Every row gives one point. The points of each table are mixes of a few directions, plus a little noise. How many directions does each table use, and how many do they share? Where both have some left over, give the other angles between the two spaces (their principal angles), to ten degrees, smallest first.
In the rows, 128 means zero.

First:
[[133 124]
 [ 80 165]
 [161 102]
 [110 142]
 [165  99]
 [119 135]]
Second (4 x 2):
[[ 79 166]
 [158 105]
 [137 121]
 [138 120]]
Directions: first 1, second 1, shared 1

First, 7 rows:
[[118 118 109]
 [ 92  94  62]
 [137 136 144]
 [149 148 167]
 [126 126 125]
 [118 119 110]
 [156 154 179]]
Second:
[[159 150 114]
 [ 98  64 127]
 [142 158 128]
 [113 140 142]]
Directions: first 1, second 2, shared 0; angles 50

First, 8 rows:
[[136 121 135  99 142  90]
 [126 128 113 121 146 158]
 [ 46 170  82 154  88 117]
 [121 131 117 128 132 144]
 [150 114 137  94 156 111]
 [125 126 114 101 155 130]
 [136 130 151 178  85 140]
 [182 104 174 148 118 134]]
Second (9 x 6):
[[140 119 144 100 137  78]
 [141 119 145  98 137  75]
 [142 118 146  95 138  70]
 [118 135 115 150 121 168]
 [137 122 140 107 135  90]
 [124 131 122 138 125 146]
 [108 142 103 173 114 209]
 [132 125 133 119 131 112]
 [109 141 104 171 114 204]]
Directions: first 3, second 1, shared 1

First:
[[129 129 107 123 121 126 124 136]
 [129 128 110 124 121 126 125 135]
 [123 125 231 151 165 138 146  89]
 [132 130  47 110  99 120 114 159]
 [129 129 104 123 120 126 124 137]
 [130 129  81 117 111 123 120 146]
 [124 126 216 148 160 137 144  95]]
Second, 7 rows:
[[102 130 123 123 141  90 119 142]
 [108 164 118 116  74 205 172 113]
 [102 134 120 116 142  86 121 145]
 [202 126 114  79 161 104 121 132]
 [151  92 146 157 158  98  97 128]
 [116 119 141 160 113 154 129 118]
 [114 130 134 146 107 160 138 119]]
Directions: first 1, second 3, shared 0; angles 60

First, 7 rows:
[[129 153 192 125  99 113 111 116  93]
 [139 146 117 129 142 156 156 117 129]
 [166  94 129  95 148 142 159 133 151]
 [108 174  83 161 143 162 148 113 124]
 [111 164 164 143 103 117 107 116  95]
 [103  81  64 139 140 107 104 155 164]
 [139  84 148 105 121 101 110 145 139]]
Second, 8 rows:
[[ 87 112  82 186 117 134  86 169 138]
 [ 96 101  62 168 135 133 104 162 153]
 [150 190 173 138 123 178 165 102  92]
 [130 119 152 112 118 103 115 125 123]
 [143 122 130 101 140 121 144 115 136]
 [135 128 145 113 126 118 130 119 124]
 [160 162 169  98 134 145 168  94 111]
 [123  91 112 109 132  93 111 136 148]]
Directions: first 3, second 3, shared 2; angles 40

First (9 x 12):
[[139 112 182 180 132 157  89 126 125 130 126 141]
 [137  88 173 185 144 171  99 133 132 130 141 134]
 [150  98 108 120 114 161 140 130  92 117 152 115]
 [105 154 140 131 144  95 122 127 165 138 107 138]
 [125 112 126 135 138 138 133 131 135 129 138 125]
 [141 107 122 131 122 151 131 130 109 122 143 122]
 [153 148 158 138  98 137  96 117  89 121 112 138]
 [ 80 145  61  72 159  70 188 138 188 140 128 114]
 [121 188  82  60 101  72 153 120 117 124 104 126]]
Second (9 x 12):
[[115  67 136 155 105  91  81 159 108 182 110 147]
 [149 190 158 155 149 153 138 127 150 123 141 128]
 [144 173 144 158 115 157 145 164 138 113 151 113]
 [109  91 150 152  92  80  65 148 115 170  87 147]
 [102  97  99  85 154 128 150  88 149  95 123 119]
 [139 171 140 120 133 136 152 132 105 103 145 146]
 [169 169 133 144 131 150 133 127 117 152 144 122]
 [122 111 101  98 111 123 127 108 130 115 113 108]
 [103  83  92  86 160 133 161 100 141  99 138 123]]
Directions: first 3, second 6, shared 2; angles 60

First, 8 rows:
[[119 128 145 133 137 122 116 126 120 142 168 102 127 106]
 [131 144 135 130 113 105 152 128 125 141 109 105 124 140]
 [125  95  98 112 136 168 125 120 108  91  75 165 146 142]
 [131 121 133 123 118 108 119 135 111 135 149 129 130 110]
 [135 142 134 139 132 125 121 134 155 139 145 129 118 126]
 [148 137 148 143 139 112 112 141 134 160 120  96 123 106]
 [ 91 103  95 111 142 193 145  97 119  70 111 164 143 164]
 [144 153 136 134 106  91 135 143 152 148 144 133 114 130]]
Second (8 x 14):
[[147 133 124 137 137 137 123 135 148 133  90 134 125 135]
 [ 69 112 142 100 100  99 143 105  64 112 249 109 138 105]
 [126 128 128 127 127 127 129 127 126 127 134 127 129 127]
 [138 131 125 133 133 133 125 132 140 131 107 131 127 132]
 [170 139 118 148 148 149 117 145 174 139  43 142 121 144]
 [115 124 131 121 122 122 131 123 114 125 155 124 130 123]
 [132 129 127 130 130 131 127 130 133 129 120 129 127 130]
 [127 128 128 127 127 127 128 128 127 128 130 128 128 128]]
Directions: first 5, second 1, shared 1

First, 10 rows:
[[140  84 100 160  89  74 136 153 110 233  72 146 118  96 150  93 180 104
  114 139]
 [139  87 102 158  92  77 135 151 111 226  76 145 119  98 148  95 176 105
  115 138]
 [135 103 112 146 106  97 132 142 118 187  96 138 122 110 140 108 157 114
  120 134]
 [137  96 108 151 100  88 134 146 115 205  87 141 121 104 144 102 166 110
  118 136]
 [120 159 148 106 155 166 123 111 141  54 168 115 135 151 113 153  91 145
  138 120]
 [121 154 144 110 150 159 124 114 138  67 160 117 134 147 115 148  98 142
  136 122]
 [122 150 142 112 147 155 124 116 137  76 156 119 133 144 117 145 103 140
  135 122]
 [119 161 148 105 157 168 122 110 141  51 169 115 135 152 112 154  90 146
  139 120]
 [124 142 137 118 140 145 126 120 134  95 146 122 131 138 121 139 112 136
  132 124]
 [123 146 139 115 144 150 125 118 135  86 150 121 132 141 119 142 107 138
  134 124]]
Second (10 x 20):
[[ 87 158 114 129 144 154 178 132 124 120  97 146 125 102 170  93 132 140
  126  87]
 [134 126 136 111 136 124 129 115 133 131 145 150 124 113  82 133 118 108
  126 124]
 [158  98 136 109 117  96  87 148 134 124 166 100 142 142  89 171 155 124
  121 169]
 [140 100 139  95 112 125  68 134 131 160 175  86 142 132  46 157 149 133
  147 203]
 [138 104 130  77 128 100 102 170 135 118 178  97 154 115  72 173 188 131
  116 169]
 [116 157 124 166 140 147 176  94 124 120  81 178 104 125 182  86  78 116
  125  63]
 [145 113 125 136 118 106 111 152 128 112 132 100 139 151 155 151 151 138
  119 142]
 [127 129 135 130 125 143 116 102 128 152 130 136 119 127  97 117 102 121
  143 139]
 [130 143 124 160 134 127 160 116 126 108  95 156 115 136 185 111 103 121
  117  81]
 [103 152 117 167 126 158 153 114 118 134  80 130 117 139 202  88 104 148
  140 103]]
Directions: first 1, second 4, shared 0; angles 80

First (10 x 24):
[[141 122 127 136 137 125 122 129 126 130 128 126 137 139 130 122 132 128
  130 121 127 124 134 134]
 [179 105 122 162 165 119 107 132 120 135 130 119 162 171 134 100 144 127
  134 103 128 111 157 149]
 [168 109 124 155 159 120 111 131 121 134 131 121 156 163 133 107 140 128
  133 108 128 115 152 145]
 [ 26 175 138  61  54 147 171 121 143 112 122 145  57  41 116 183  97 129
  115 180 128 162  70  85]
 [182 101 123 164 168 117 106 132 120 137 131 119 165 174 135  99 144 126
  135 100 128 111 160 150]
 [137 123 127 135 137 125 124 130 128 129 128 127 135 137 129 122 131 128
  130 123 128 125 133 133]
 [131 126 127 131 131 127 126 128 127 130 127 127 131 131 128 126 129 127
  129 126 128 127 130 130]
 [ 19 180 141  56  47 150 174 120 144 111 121 148  52  35 116 187  94 130
  113 182 128 165  65  84]
 [186 100 122 167 171 117 104 133 119 136 131 117 168 177 135  97 146 128
  136  99 128 109 162 153]
 [108 137 129 115 115 131 136 127 131 126 128 131 114 112 126 137 123 129
  125 138 128 134 118 119]]
Second:
[[185 134 128 100 178 109 178 125 122  82 107 171 130 132 119 151 141 128
   96 104  82 113 172 151]
 [ 68 115 150 100 132 140 120 127 125 123  94 118 124 102 152 163 128 111
  145 194 127 141 152 137]
 [ 99 101 152  96 152 133 117 122 128 115  94 124 135 115 150 169 144 108
  136 177 117 135 174 150]
 [151 141 114 150 115 125 130 130 130 138 152 129 127 140 114 101 121 140
  123  94 136 124 101 116]
 [103 148 110 166  77 139 108 136 130 167 164 104 118 129 119  86 104 141
  145 115 166 134  65  96]
 [ 83 131 147  83 151 132 159 130 118  98  79 144 115  93 147 176 125 111
  128 189 101 135 167 144]
 [203 116 115 152 140 114 117 122 136 131 160 133 147 165 109 102 147 140
  111  61 129 114 126 132]
 [132 137 107 176  81 133  97 132 135 171 176 102 129 146 113  77 114 144
  140  90 169 130  66  99]]
Directions: first 1, second 3, shared 0; angles 30

First:
[[136 135 163 122 159 161 131  64 113 143 102 124 154 176  96 115 112 148
  124 155  86 125 176  86 122 106 131  94 102 109  95 133]
 [ 68  96 120 167 177 115 112  62 153 201 114  93  80 135 207 116 142 121
  137 160 110 147  75  95 148 133 106 116 160 174 117 145]
 [148 136 154 118 121 155 124 117 112 115 118 136 166 146  88 126 116 143
  129 123 124 121 172 108 122 116 140 130 121 103 124 125]
 [108 117 113 138 121 112 120 149 137 141 142 119 113  99 166 139 138 115
  140 109 150 133  94 140 140 135 130 162 162 155 149 128]
 [102 107  71 153 106  76 122 184 165 128 151 126  67  77 188 131 156  99
  123 122 170 139  43 176 137 166 106 141 153 158 157 129]
 [162 151 143 100 115 142 144 148 105  95 132 143 160 135  83 135 114 135
  126 114 122 117 169 137 118 113 145 132 105 106 124 119]
 [167 154 142 103 138 145 154 112 112  97 114 144 145 168  67 115 111 142
  104 158  89 118 175 127 106 115 125  70  63  89  93 126]
 [ 92 114 103 143 136  98 126 144 143 157 147 110  90  94 195 140 143 108
  142 115 143 138  70 146 145 136 124 161 166 177 145 132]
 [155 151 127  97  98 125 146 191 107  89 154 141 152 101 106 152 121 121
  136  86 147 118 144 164 124 117 153 169 128 129 147 115]
 [143 118 144 140 108 152 102 111 134 114 104 141 154 150  84 110 126 146
  118 140 140 124 159 100 119 142 121 106 120  81 128 128]]
Second, 10 rows:
[[ 96 148 155 132 147 108 124 104 119 169 131 114 114 128 173 160 150 128
  136 131  91 137  92 132 123 114 122 144 135 184 122 113]
 [ 92 113 134 118 144 100 157 124 106 153 129 108 111 100 171 147 108 110
  155 146 145 143  83 125 135 125 134 189 154 168 133 148]
 [191 125  82 163 106 198  62 137 193  88 136 154 152 170  68  68 162 153
   84  67 122  97 222 123 141 138 125  16 115  48 132 106]
 [126 137 128 105 145 110 168 130 107 124 131 124 116 123 132 137 108 118
  132 150 117 132 116 140 123 118 132 137 109 142 114 138]
 [136  94  80 128 138 142 143 144 144 115 138 120 120 114 131  95 102 115
  135 114 164 123 145 125 153 132 141 128 150 107 134 155]
 [157 146  96 117  77 121 119 223 138  83 173 146 138  82 124 148 149 115
  129  50 165 114 130 187 134 133 148 164 149 132 169 103]
 [128 153 155 109 127 108 147 127 105 124 123 133 128 132 121 150 127 129
  126 151 105 132 113 140 108 122 123 135 100 142 116 121]
 [ 95 104 160 152 146 136 106  60 129 171  93 114 130 152 140 118 126 141
  135 170 123 141 118  75 127 136 112 124 141 126 118 140]
 [118 139 161 145 154 142 106  58 133 160 100 125 129 176 123 121 145 150
  113 163  75 132 138  95 115 122 108  74 101 127  98 120]
 [141 121 129 108  95 114 150 170 107  91 126 141 142 104  98 135 104 121
  136 136 173 128 124 139 118 141 134 168 125 105 143 137]]
Directions: first 4, second 5, shared 3; angles 80

First (9 x 32):
[[143 157  97 151  83 180 168 146  96 113  81 164 133 104 141 118 170 143
  123  61 121  71  60 146 164 163 133 108 136 106 150 105]
 [155 117 101 105 171 136 142 126 110 110 164 134 143 104 136 135  50 136
  108 166  64 123 168  93 116  87 118 156 131 108 139 146]
 [133  90 127 165 145 140 165 146  83 119  79 132 107 154 131 120 200 119
  143  37 206  90  86 166 132 142 154 111 150 146  85 104]
 [135 114 127 110 161 115 120 121 132 126 162 118 133 126 128 135  77 126
  121 168 101 144 170 105 111  97 121 147 127 127 126 144]
 [144 133 126 160 104 165 161 151  94 125 101 137 117 144 145 121 167 124
  143  56 173  59  85 142 150 140 139 111 157 142 121 107]
 [ 95 124 144 108 131  83  88 105 172 140 131 116 129 125 104 131 139 128
  123 177 121 206 146 138 111 141 124 129  95 124 125 138]
 [107 151 137 130  90 122 111 122 153 138 109 132 128 124 119 124 165 132
  130 129 134 149 104 144 138 160 126 113 113 125 140 121]
 [108 143 168 108 118  93  76 113 181 157 178  95 126 150 122 136  91 115
  140 200 130 166 178 105 113 110 113 136 121 152 136 146]
 [131 122 124 113 148 119 122 122 133 125 148 124 134 121 126 132  94 129
  120 158 103 144 154 114 118 111 123 141 123 122 131 139]]
Second (9 x 32):
[[126  98  85 104 156 184 152 118  76 117  92 151 132 122 135  86 100 146
  108 111 149  51  99 183  82  74 185 122  91 126 100 124]
 [103 141  89  86 127 160 132 132 160 123 131 144 124 117  91 132 111 186
   99 123  95 156  90 114 133 131 130 136 130  83 115 117]
 [147 116 153 150 132 109 129 106 120 132 142 136 121 111 151 124 141  85
  144 122 152 132 152 149 119 115 111 116 136 168 129 135]
 [116 126 122 129 127 111  86 143 166 156 173 148 107 107 127 152 140  70
  153 131 182 147 148 148 108 109 110 118 139 160 115 140]
 [117 133 118  98 114 162 152  82 155 118 124 141 122 102  92 112 107 211
   82 133  74 186  79  96 137 135 128 141 137  82 124  95]
 [147 138 183 154  91  95 158 163 138 117 145  71 130 160 152 129 137 121
  153 123 132  79 143 101 158 160 120 133 136 137 159 123]
 [138 132 153 161 127 100 113 126 103 132 106 108 141 152 140 136 142 109
  139 150 120 138 153 107 144 152 126 134 127 135 146 134]
 [126 130 160 181 119  76  61 153 115 166 126 102 132 162 145 158 153  50
  169 179 176 135 179 110 127 147 134 134 125 161 147 140]
 [131 138  89  91 158 155 169 129 120  91 112 152 142 118 119 124 122 173
  105  81  72 127 109 145 146 129 109 118 129 101 116 144]]
Directions: first 4, second 6, shared 0; angles 30, 40, 60, 90

First:
[[122 128 124 163 106 138 185 115 129 107  77 182 101 121 165 173 156 137
  163 161 111  98 118 119 100 104  90   8  65  67 154 136]
 [115 145 124 136 128 108 148 131 171  94 118 139 110 144 164 145 109 136
  131 132 128 116 124 137 117 126  85  84  88 113 144 142]
 [131 118 122 105 145 135  95 164  99 160 137 108 123 124 113  54 155 130
  132 146 123 163 142 104 120 162 150 171 175 151 121  78]
 [118 128 113 110 122 119 107 155 157 126 124 100 143 154 127 130  92 111
  122 142 121 119 139 131 131 122 122 138 120 146 108 132]
 [132 117 128 127 122 146 130 117  97 147 126 129 142 115 108 126 151 121
  139 132 122 126 128 129 131 116 148 132 141 129 113 122]
 [135 132 133 134 151 125 129 155 108 133 123 153  79 111 151  64 172 160
  137 144 132 167 129  93  99 178 119 115 148 111 169  78]
 [130 131 133 116 157 128 116 142  92 147 144 127 103 107 132  32 184 149
  140 131 130 177 133 110 109 174 134 158 177 139 141  72]
 [142 127 141 153 105 120 135 115 172 100 120 143 137 146 124 249  48 121
   88 104 143  84 117 135 155  96 131 114  80 108 146 200]
 [122 142 139 130 128 120 143  73 140 109 157 117 156 124 122 157 115 120
  121  81 140 112 116 173 151 101 123 154 124 145 108 169]
 [130 123 128 113 130 129 105 129 126 140 144 105 147 132 107 124 113 117
  115 118 131 131 133 133 144 127 148 173 148 152 112 132]
 [130 117 127 118 116 140 115 112 117 145 137 106 167 129  95 154 112 105
  121 118 127 113 131 143 151 102 155 161 138 147  95 148]]
Second (10 x 32):
[[ 96 136  96 122 118 102 158 148 189  89 122 103 148 163 146 114 122 133
  152 147  90  89 129 165 124 106  86  72  92 141 122 136]
 [141 128 128 121 125 125  92 134 135 147 127 120 117 127 141 132  92 115
  117 117 140 146 153 101 116 127 128 150 147 133 135 140]
 [138 144 149 106 128  95  79 149 164 150 153  97 124 137 128 143  88 140
  130 106 140 150 164 139 111 150 114 178 167 147 143 143]
 [145 101 155 127 111 141 107  94 113 125 102  98 120  97 111 132 147 159
  128 130 106  98 165  88 152  91 152 135 122 136 131 176]
 [135 108 115 163 128 149 157 150 105 131 119 168 147 138  88 175 156 124
  130 148 113  92  86 129 133 147 167 102 126  96 160 112]
 [119 128 105 130 129 122 121 150 157 118 118 123 132 152 139 130 110 116
  131 142 115 112 129 121 117 131 116 114 119 128 136 130]
 [141 119 113 134  82 110 148 141 159 144 134 121 150 133 121 163  90 132
  145 107 101 105 152 149 118  76 124  77 140 134 149 164]
 [120 154 129 105 170 137  83 117 108 134 132 136  89 123 178  70 106  89
   97 124 185 204 127  93 113 169 105 191 134 134  92  89]
 [100 145 137 122 163 123 149 129 125 100 139 133 130 141 123 104 176 140
  135 148 135 131  89 166 137 175 115 144 109 127 110  87]
 [146 115 152 148 125 176 186  67  25 143 133 181 122  69 104 118 192 132
  115 111 154 153  88 129 160 107 172 117 124 105 102 104]]
Directions: first 5, second 6, shared 1; angles 30, 30, 60, 80
